Each row is a point. Examples show where two turns around zero, p and q, send a point. Write where each new point lands after one turn and then the other. Backwards means that the second turn is done in reverse. Each puzzle has new turns, and all numbers are rounded.

Turn p:
+0.00 +0.13 => -0.06 +0.12
-0.04 -0.19 => +0.05 -0.19
-0.41 -0.23 => -0.26 -0.39
+0.45 +0.28 => +0.28 +0.45
Turn q:
-0.03 +0.22 => +0.02 +0.22
+0.27 +0.30 => +0.33 +0.23
-0.04 +0.02 => -0.03 +0.03
-0.20 -0.55 => -0.32 -0.49
Where do these land?
p, then q: +0.12 -0.12 => +0.14 -0.09
q, then p: +0.34 -0.14 => +0.36 -0.06
p, then q: -0.24 -0.32 => -0.16 -0.37
p, then q: -0.07 -0.01 => -0.07 -0.03
p, then q: -0.16 +0.58 => -0.29 +0.53

Turn p:
-0.18 -0.34 -0.02 => -0.14 -0.34 -0.12
+0.18 -0.39 -0.14 => +0.23 -0.39 -0.02
-0.25 +0.05 +0.52 => -0.50 +0.04 +0.29
+0.42 +0.09 +0.01 => +0.34 +0.09 +0.25
-0.31 +0.17 -0.22 => -0.13 +0.17 -0.35
+0.14 +0.41 -0.14 => +0.19 +0.41 -0.03
Turn q:
+0.17 +0.18 +0.19 => +0.23 +0.20 -0.07
-0.57 -0.23 -0.15 => -0.46 -0.16 +0.40
+0.01 +0.30 +0.11 => +0.04 +0.31 -0.05
-0.03 +0.04 +0.22 => +0.13 +0.12 +0.14
+0.42 -0.30 -0.37 => +0.06 -0.48 -0.41
Where do these land?
q, then p backwards: +0.19 -0.29 +0.47 => +0.56 -0.14 -0.08
p, then q: +0.09 +0.24 -0.15 => +0.02 +0.17 -0.24
q, then p: -0.32 +0.40 -0.26 => -0.34 +0.34 -0.31
q, then p: +0.24 +0.04 -0.15 => +0.20 -0.05 -0.20
q, then p: -0.19 -0.39 +0.08 => -0.19 -0.30 +0.26

Turn p:
+0.03 +0.16 +0.03 -0.18 => +0.04 +0.07 +0.06 -0.22
+0.26 -0.40 +0.14 -0.07 => +0.27 -0.37 +0.14 +0.15
+0.26 -0.26 +0.21 +0.04 => +0.24 -0.20 +0.21 +0.19
+0.24 +0.36 -0.09 +0.13 => +0.21 +0.40 -0.05 -0.02
-0.34 +0.20 -0.14 -0.12 => -0.32 +0.11 -0.14 -0.24
+0.24 -0.07 -0.42 -0.22 => +0.31 -0.12 -0.38 -0.18
-0.70 +0.01 +0.27 +0.43 => -0.77 +0.12 +0.17 +0.33
Turn q:
-0.14 -0.26 +0.00 +0.37 => +0.13 -0.38 -0.10 +0.23
+0.31 +0.33 +0.16 -0.15 => -0.02 +0.40 +0.30 +0.01
-0.12 +0.16 -0.37 +0.18 => +0.31 +0.08 -0.32 +0.00
-0.10 +0.12 +0.83 -0.30 => -0.76 +0.17 +0.33 +0.31
+0.01 -0.47 -0.24 +0.03 => +0.14 -0.44 -0.03 -0.26
+0.15 +0.18 -0.07 -0.02 => +0.12 +0.20 +0.06 -0.03
-0.10 -0.06 -0.30 -0.11 => +0.08 -0.03 -0.21 -0.25
Where do these land?
q, then p: +0.11 +0.53 -0.03 +0.21 => +0.19 +0.54 +0.01 +0.08
q, then p backwards: +0.05 -0.36 +0.20 -0.10 => -0.22 -0.22 +0.23 -0.19
p, then q: +0.14 -0.49 -0.11 +0.11 => +0.31 -0.42 +0.10 +0.00
q, then p: +0.09 +0.06 -0.05 -0.52 => -0.19 +0.01 +0.11 -0.49
p, then q: -0.39 +0.26 -0.01 +0.30 => -0.06 +0.20 -0.46 +0.24

Turn p:
-0.02 +0.16 +0.08 +0.13 => -0.09 +0.19 +0.05 +0.03
-0.09 -0.92 +0.03 +0.19 => +0.25 -0.67 +0.46 +0.42
+0.08 +0.19 +0.40 +0.00 => -0.33 +0.14 +0.19 -0.20
-0.16 +0.19 +0.04 -0.24 => -0.22 +0.00 -0.26 -0.08
-0.17 -0.14 -0.31 +0.26 => +0.25 +0.03 -0.04 +0.38
+0.15 +0.16 -0.40 -0.21 => +0.29 +0.07 -0.36 -0.19
+0.20 +0.36 +0.17 -0.15 => -0.17 +0.23 -0.05 -0.37
Turn q:
-0.33 +0.33 +0.48 +0.28 => -0.49 +0.05 +0.43 +0.32
-0.06 +0.01 -0.23 +0.00 => -0.07 -0.04 -0.20 -0.11
+0.26 -0.44 -0.18 +0.38 => +0.32 -0.02 -0.42 +0.40
-0.04 -0.15 +0.09 -0.32 => +0.18 -0.20 +0.17 -0.18
+0.17 +0.25 -0.16 -0.34 => +0.06 +0.21 +0.02 -0.43
Where do these land?
p, then q: +0.01 +0.17 -0.25 -0.06 => +0.01 +0.17 -0.19 -0.17
q, then p backwards: +0.06 -0.23 -0.36 -0.13 => +0.09 +0.01 -0.30 -0.33
q, then p: +0.10 -0.04 -0.10 +0.22 => +0.16 +0.18 -0.05 +0.10
p, then q: -0.25 -0.10 -0.22 +0.04 => +0.00 +0.07 -0.28 +0.20
q, then p: +0.09 +0.21 +0.92 -0.06 => -0.67 +0.25 +0.61 -0.11
